Rows are points. Each copy is the shape, with its points in the same order, turned, moved and blurred by noise. Some copies are also mirrored. Which?

Shape (9 x 3):
[[ 15  55 -44]
 [-23 -21  50]
 [-10 -31  33]
 [-33 -14   2]
 [ 23  29 -39]
 [ 32 -10  -7]
 [-11 -31  -8]
 [ 16  27 -31]
 [-22 -16  25]]
Copy 1 (9 x 3):
[[-59 -13  23]
 [ 27  75 -14]
 [ 34  51 -22]
 [ -3  42 -38]
 [-32 -17  14]
 [ 17  -3  10]
 [ 15  20 -36]
 [-28  -6   8]
 [ 13  56 -21]]
Copy 1 is: mirrored
Copy 2, 9 rows:
[[ 29  31 -40]
 [  2 -56  50]
 [-19 -30  50]
 [-19 -26   6]
 [  0  41 -21]
 [  1  24  25]
 [-36 -11  15]
 [  2  31 -14]
 [ -7 -39  25]]
Copy 2 is: mirrored

Shape, 8 rows:
[[ 33   1 -10  26]
 [  5 -37 -14  23]
 [  5  11  45  25]
 [ 33  -2   6  16]
 [-40  18  43 -41]
 [  3   5  13   5]
 [-36 -33 -68   5]
 [ 31  -7  50  -4]]
Copy 1 (8 x 4):
[[ 30 -52  -2   7]
 [-14 -41   9 -29]
 [ 47   6   2 -30]
 [ 27 -30  16  -5]
 [  2  64  22 -12]
 [ 17  -7   2 -12]
 [-72 -30 -12 -14]
 [ 54  -4  43 -17]]
Copy 1 is: mirrored
Copy 2:
[[  8  20  15 -44]
 [-15  17 -23 -45]
 [-29  48  34  -9]
 [ -5  15  24 -38]
 [-45  10  14  54]
 [-15  21  14  -8]
 [ 16  -2 -76 -14]
 [-46  14  45 -24]]
Copy 2 is: mirrored

Shape, 10 rows:
[[-39  -2  37 -19  48  -5]
 [-51  40 -18   7  49  -2]
 [  0  14  14  42 -21  46]
 [ 27   3  54   7  11  11]
 [ -4  31 -27 -33  41  33]
 [ 18  -8  28  11 -24 -20]
 [-19  20  28 -22 -26  61]
 [-19  18   7  44 -39 -12]
 [-26  10 -33  52  -5  65]
 [-15   4 -12  -4 -39 -23]]
Copy 1, 10 rows:
[[-41 -27   0 -45  18 -46]
 [-16 -66 -30 -14  50 -22]
 [ -2  -8   5  58  -1 -23]
 [-21  23  37   0  11 -21]
 [-43 -59  -1  -8  17  28]
 [ 20  29   6 -10 -10 -14]
 [-19 -45  35  26 -38 -23]
 [ 46  -3 -19  25   2 -32]
 [-20 -39 -37  75   3 -13]
 [ 37 -14 -22 -13 -22  -3]]
Copy 1 is: mirrored
Copy 2:
[[ 26 -28  29 -16  67 -25]
 [  2  27   2   0  81   6]
 [-33  11  39  17  -9  25]
 [ 29 -15  61  12  -7 -10]
 [ 40  -6  -6  10  50  52]
 [ 22   4  24   8 -25 -33]
 [-11 -14  31 -44  -6  40]
 [-23  43  12  -1  -9 -21]
 [-61  13  11  26  22  45]
 [ 12  21 -28  -8  -9 -15]]
Copy 2 is: only turned

Shape (12 x 8):
[[ 45  -9 -50 -10  -1  -3 -29 -13]
 [-11   1 -14 -48  56 -28 -19  -4]
 [ -4   3   7 -47 -42  43  -2 -23]
 [-35  29  10  -5 -42   4 -47  19]
 [ -4  35   1 -20 -32  16 -13  11]
 [ 12  -7   4 -23   4  45 -37 -18]
 [  5  38  19   6  38 -24   9 -39]
 [-17  -5  54 -13 -44  -1   6 -54]
 [-25  11 -36   4  72 -26  41   9]
 [-27 -24  26 -17 -58  28 -51 -34]
 [ 10   1  23   3 -22  24 -14  29]
 [  6   2  10 -25  58 -61  29  -8]]
Copy 1, 12 rows:
[[ 62   7 -27 -13  17  21   6  -7]
 [ -4  39 -23 -47  20   5  30 -54]
 [  7 -43  29 -28 -10  25 -32 -39]
 [-43 -21 -17   7  29  21 -43 -23]
 [-15 -34 -15 -13   0  10 -25 -20]
 [ 30 -29  20 -28  40   1  -8 -32]
 [  1  20 -16   6  -8 -54  22 -48]
 [  1   5  47  18 -23 -11 -45 -47]
 [-26  40 -22 -21  -9  -6  92 -11]
 [  6 -18  46  16  37  36 -57 -50]
 [-11 -14  14 -25  24  -7 -31  17]
 [-10  72 -20 -34 -19 -33  33 -35]]
Copy 1 is: mirrored
Copy 2:
[[-46  -7  -8  -5 -28 -41 -19  -2]
 [-21  23  48  17  10 -49  32  -1]
 [ -5  23  26 -30 -17  40 -10  28]
 [-10  37  21   1  49  17 -54  17]
 [  1  37   4  -7  16   2 -26   6]
 [-24  -3  38  25 -16  10 -15  37]
 [ 46  -6  43  -4   5 -36  -3 -35]
 [ 28 -33  45 -53  15  40  -9  23]
 [ 23  27   2  27  17 -43  62 -49]
 [-36 -17  40 -21  26  59 -36  41]
 [ 15  16  -9   3  27  -3 -31  49]
 [ 25  -1  42 -12  30 -72  51  -9]]
Copy 2 is: mirrored
Copy 3:
[[ 60  -2   6 -32   2   4  26   8]
 [  8  16   4 -11  61 -37  44 -14]
 [ 16  -2  30  42 -30  -3   7 -38]
 [ -2 -15  15  21 -27 -63 -16  22]
 [  0   2   0  22 -32 -22   5   4]
 [ 29  25  42  -4  -8 -16  -6 -27]
 [-41  -6 -12 -45  19 -10  18 -28]
 [-36 -52  47  16 -16  -2  -2 -43]
 [ -7  11 -60 -15  82  -1   2  -8]
 [ 19 -40  71  21 -27 -39 -23 -26]
 [ -2  11  30  15 -13   0 -24  24]
 [-36  -8 -11 -24  75   5  48   0]]
Copy 3 is: mirrored

Shape (14 x 9):
[[ 21 -23   3  51  10  11   7 -16   3]
 [ 43 -28 -16  31  32 -12   1  54  41]
 [-29  67   3 -69 -19  54   6 -46  27]
 [-10 -24 -24  41  34  10  44  14  16]
 [ -9  14 -10 -11 -45 -27   6   1 -24]
 [  6 -39  15  37  14  29   1   2 -13]
 [-40  34   9 -56 -40  27 -23 -11  47]
 [  2 -49 -13  27  35  -7  14  34  -5]
 [ 12 -39 -49  10  29   6 -20   1   4]
 [ -7   4 -36  66  -6   2 -12   5  10]
 [ 12  60 -29  -5 -62  46   6  12 -21]
 [-23 -34 -19   5 -32  30   6  12   3]
 [-23 -24  -8  40  19  11 -17  27 -11]
 [  1 -10  10  16  74  14   6  32  -5]]
Copy 1:
[[-17  11  42   3 -37 -40  -9 -21  10]
 [-19  -7  14  -1 -26 -73   4  13  81]
 [-41  49 -48  15  17  73 -47   5 -14]
 [-25  45  26   1   4 -75  -8 -17  27]
 [ -4   8  -2 -56   6   2  11  12 -15]
 [-20  10  61  20 -13 -30  10 -14  13]
 [-48  14 -55   2  21  59   1 -12  11]
 [  2  12  43  -1  12 -68  16  -6  41]
 [ 33  15   6  23 -14 -45  13  -8  31]
 [-25   6  -5   0 -35 -64  17 -10 -13]
 [-38  47 -18 -19 -31  23  17  60 -31]
 [-19  37  13  -1   2  -7  46 -14  11]
 [-18  -5  27  21   9 -55  27  -5   2]
 [-17   0  41  34  28 -58 -29  17  34]]
Copy 1 is: only turned
Copy 2 (14 x 9):
[[  6 -19 -44  24 -13 -20  23  -4  30]
 [ 68  10 -36 -28  10  -7  26 -11  40]
 [-59   8   8  22  -8  92 -45 -26 -28]
 [  4  -3 -48 -18  21  -9  42  23  10]
 [  2 -18  16   0 -18 -19 -37   4 -30]
 [ 14 -31 -43  25  -4 -17  43 -21   3]
 [  3 -22   7  18 -10  89 -47 -13 -35]
 [ 36 -16 -30 -10  30 -32  44  -4   5]
 [ 22 -24 -45  -1  48 -17  -7 -27  19]
 [ 26  -4 -69  15  -5 -21 -18  22   2]
 [-25  14 -34 -10 -58   6 -50 -37 -45]
 [  9 -52 -40  -9  -4   7   0 -12 -28]
 [ 36 -12 -53  23  20 -18  25  -3 -23]
 [ 24  30 -23  15  38  -4  58 -20   1]]
Copy 2 is: only turned

Shape (14 x 11):
[[-21  20  -5  17 -35   2  19  12   0  21  11]
 [ 12   1   2 -57  73 -22   7 -56  -7  -7  28]
 [-22  42 -11   1  -9 -23   7  25  12  33 -42]
 [-17  43   8 -23 -36 -21 -26 -19  41  15  31]
 [-25  38  17  15  47 -27  22  17  -3 -64  32]
 [ 19  42 -12  14 -43 -27 -20  16  -5  -9  25]
 [-19  -9  26  13  34 -28 -37 -39   8 -10 -25]
 [ 33 -12   2 -27 -35 -36   9   1  48  -4  28]
 [-12  39  -4  -1 -37  11 -30  -1  -6   7  -7]
 [ 54  29  78  -8 -17   7  39   6  18  31   4]
 [ -9  33  -3   3  95  54   8  15  -1  18 -36]
 [-26   8  13  -1 -30  -3  -1  29   2 -22 -54]
 [-14 -28  27 -29 -29 -27 -34  20   7  26  -9]
 [-16 -11 -15 -38  -1 -30   5 -32  29  -1  28]]
Copy 1, 14 rows:
[[ -9   7   4 -10   5 -14   1  33  -8   9 -48]
 [  0  13  -5   3   9  71  -8  26  61  49  57]
 [-25  -7 -24 -35  -4 -46  -5  22  16  37 -30]
 [-62  31 -21 -15  -8  21  40  37   9  11 -24]
 [-22   0  62  -2 -10   9 -17   5  82  -5 -10]
 [-13  -2 -13 -37 -22  19  29  14  19 -20 -54]
 [ -8  15  25 -20 -41  -2  24   4  12  37  50]
 [-32  19 -40  -3  29  26  22 -10   7 -32  -2]
 [-15  19 -20 -15 -46  -2  12  30   1  20 -43]
 [-13 -38 -28  65  20   3  47 -10  13  29 -32]
 [-13 -53  12  18 -41  -5 -75  29  27  74  14]
 [ -3  30 -12  -5 -34 -56 -11 -12  16  11 -24]
 [-21  45 -23 -21  -3   0  15 -37 -19  38 -13]
 [-28  44 -14 -17  23  32   2  30  16   5  25]]
Copy 1 is: only turned
Copy 2 (14 x 11):
[[ -2 -37  -5  -3   6 -29  32  17  21  16 -29]
 [ 25  35   9   8 -44  34  13  20 -62 -18  42]
 [-18 -37 -18  25  23 -19  11  56  31  -3  -5]
 [-19   9 -27   1 -20  -7  30   0  42  43  19]
 [-16 -50  36  33 -11 -10  43 -34 -26 -20  47]
 [  2 -20  12  14  27  -2  38  -7  33  53   5]
 [-21  15 -28  -4  25 -20  -6 -16 -36 -26  23]
 [ 25  33  -9  34 -14   9  43 -20  38  10 -26]
 [-12 -25 -10 -16  18 -10  -4  10  36  32   6]
 [-16 -28 -29  53 -29  42   1 -13  -7  32 -60]
 [-54 -38  50   5 -17  17 -34  53 -33 -57  -6]
 [ 10 -46 -20  13  35 -23 -18 -11  36 -26  -2]
 [ 20  28 -25  27   5 -44 -27   4  26  15 -15]
 [ 29  34 -11  -6 -28  -9  41   7   6 -12  13]]
Copy 2 is: only turned

Shape, 17 rows:
[[-37  -4   2 -17 -26  20 -19  20   1   4 -43 -21]
 [-11   0  -6  11   0  33  61  23 -28  21  14  -3]
 [ 32  16 -39  35 -15  -1  54  26  20   0  64  28]
 [-10  -7 -19  20 -17 -32  37 -30 -21  30 -17  11]
 [ 19   7   5 -48 -14  31 -41 -43  37  34 -11 -39]
 [-25 -16  51   2  -8   7 -33 -29 -23  -3   8 -35]
 [ 28 -26 -41  32  28   4  82   8  15 -36   9  51]
 [ 15 -35  11  12  -1 -16   5 -32  -4  58 -22  14]
 [ 23   1  20 -13  13 -44   5   2  13  39  -8  59]
 [ -3  -1  -1   8  13 -45  10 -19  37  30   7   4]
 [-15 -53 -39  26  12   8  39  39   9  22  45   7]
 [-43 -34  14 -60 -56  15 -32 -32  -1   7  -8 -29]
 [ -8   2 -64  56  -1  17  40  29   7 -19   9  10]
 [ 36 -28  21 -15 -29 -16 -36  -6 -13  19 -23 -35]
 [ -1  -6 -22 -32 -42   3 -38 -26 -21   2 -25  12]
 [-10 -24  39 -29 -58 -11  -3 -17  12  15 -36 -42]
 [  1 -17  -6 -18  33 -68  39  -6 -49  19 -17 -15]]
Copy 1:
[[ -4   5  -2   1 -28  14 -59  -4  -2 -13  25   1]
 [-29   5  12   7  36  32  19  31 -24   2  12  -7]
 [-41  10 -30  15  58 -12  48  -7 -50 -31 -39 -27]
 [-28 -15  10  13  10 -46 -12  23 -28  35  -1 -19]
 [-32  53 -17 -57 -32  -5 -54  -6  37   9 -35   1]
 [  2 -11 -32 -34 -23  -7 -10   3  42  25  28  27]
 [-77 -34  15  43  30   9  50 -34 -40   4 -35 -37]
 [-16   8   9   3  20 -32 -29  -3  12  67 -16 -22]
 [ -7 -16  19  -3  47 -42 -24 -21  27   7 -32 -56]
 [-17 -20 -27  -4   5 -33 -18   9   3  21 -44 -48]
 [-28   1 -34  66  41  28  13  16 -12   7 -29  -9]
 [-41  29 -29  -4 -37 -21 -64  17  49  -6  39  20]
 [-23  -8  -8  46   2  15  32 -10 -70 -16 -27  -4]
 [-19   3 -24 -33  17 -22 -67 -27  15  30  -1  31]
 [-26  18  17   0 -20 -47 -46 -15  16 -13   3  29]
 [-35   7 -36 -30 -12 -18 -74  -3   9  20  43 -10]
 [-39 -76  18  -3  36 -20 -38  42  -1  32 -21   1]]
Copy 1 is: mirrored
Copy 2, 17 rows:
[[ -6 -52   0  37 -18   3  14 -17  34 -10 -25   0]
 [-16   6 -17  42 -40  13 -22  15 -21 -33  13  35]
 [-20  63 -22  16  -3  20 -13 -38  -5 -68  47  53]
 [ 33  14 -14   4 -30  65  21   2   5 -34 -26  31]
 [-24   1  17  20  -4 -31  83 -16  -1  27 -32   2]
 [-14 -51  16   0   8   4  18 -13 -49 -16 -53 -15]
 [-33  45  -6 -24  -2  67 -38   4  30 -29  41  75]
 [ 30  23  23  13   5  31  35  32   3 -22 -44  19]
 [ 47  31  43 -32 -11   7  19   8  32 -35   2  15]
 [  8  41   2 -22 -15  27  24 -19  25 -27 -27  -5]
 [-42  40 -23  26   5  32 -16  30  17 -71  19   0]
 [-29 -74  24  27 -25   9  81 -12  -2 -33 -33 -14]
 [-24  23 -60  29   4  36 -31 -22  26 -36  15  49]
 [ 24 -16  36  35  29  24  50 -12 -11   4 -16 -21]
 [ 17 -50   2  12   0  14  72  -9   9 -17  -5  29]
 [  3 -37  54  45 -26  28  42 -27   3  -9 -42 -15]
 [ 41   5  -5 -24 -32  65   5  33  -7   2  14 -27]]
Copy 2 is: only turned
Copy 3 (17 x 12):
[[-54  16  25  25  23   1   4  17 -16  -1  -8  33]
 [ -1 -14   1  -8  -7  27 -11  30  -2  -1 -42 -28]
 [ 24 -38 -26 -42 -51  29  18  16  24   3   8 -41]
 [ 15  -5 -25 -29 -19   0 -16  43 -22  -9  -6  54]
 [-53  62  38  20 -51 -48 -27  10 -16  15  24   1]
 [  2  45  32  50 -13 -24  -2 -19 -11   2 -43  37]
 [ 41 -45 -26  -6 -18  65 -29  36  32 -23  33  -6]
 [ 12  12  14 -12 -41  -1 -42  32 -28  20   2  62]
 [ 31  25  43 -47  -3  13  -7  20   4  14  29  41]
 [ 17  23 -14 -12 -16  -9   6  34   9  49  24  30]
 [ -6 -47 -22 -12 -17  36 -31   0  37  38 -25   1]
 [-71  50  28  30 -25 -36 -16  -8  15 -13 -30  61]
 [ -1 -52 -49   4  -6  47  13   6  -2 -11   5 -16]
 [-18  -9  65  16 -25 -48   2  15  -9  26  12  50]
 [-38  13  30  -8 -24 -24  -3 -13 -20 -39  22  47]
 [-50  29  31  37 -24 -26  17  46   7  -4 -21  68]
 [ 47 -16   2 -17  36 -52 -29  45  13   7  -6  46]]
Copy 3 is: only turned
Copy 4, 17 rows:
[[ -7  48 -26  16   8   0   5   3  25  22 -55  11]
 [ 47  40  35  39 -18 -51  -3 -37   2   5  -5  -5]
 [ 48   4   2  20 -22 -54 -46 -13 -47   0  49  29]
 [ 52 -26   1  36  -4  -2 -14  -4 -20  -2 -38 -42]
 [-53   4 -69  27 -39 -29  22  21  32 -26 -17   4]
 [-24  57 -32   5  -5   4  29 -21 -12 -15 -31 -41]
 [ 44 -25  44  25 -22 -21  -2 -48 -41  47  34  37]
 [ 13 -19 -19  45  -3   1  13   0   7   7   6 -55]
 [-20 -13   9  72   4  30 -28  14 -15   1  29 -23]
 [-12 -16   2  37  -8 -14 -19  17 -45   2  -1 -35]
 [ 26   9  17   6   8 -73 -41 -40 -12  32  15 -20]
 [-21  33 -84  32  -8 -12  -5 -25   9  -9 -72 -12]
 [ 58  -3  20 -13  12 -41 -14 -13 -30  26   4  38]
 [  5  19 -60   6 -32  32   5  24  22  14 -14 -40]
 [  6  -4 -58  17  -5  27 -13  -9  22 -18 -31  13]
 [  7  45 -67  44 -29   7  12  20   1  21 -52 -28]
 [ 13   5  40  20 -54  26 -27  -6  -3  11 -33 -69]]
Copy 4 is: only turned
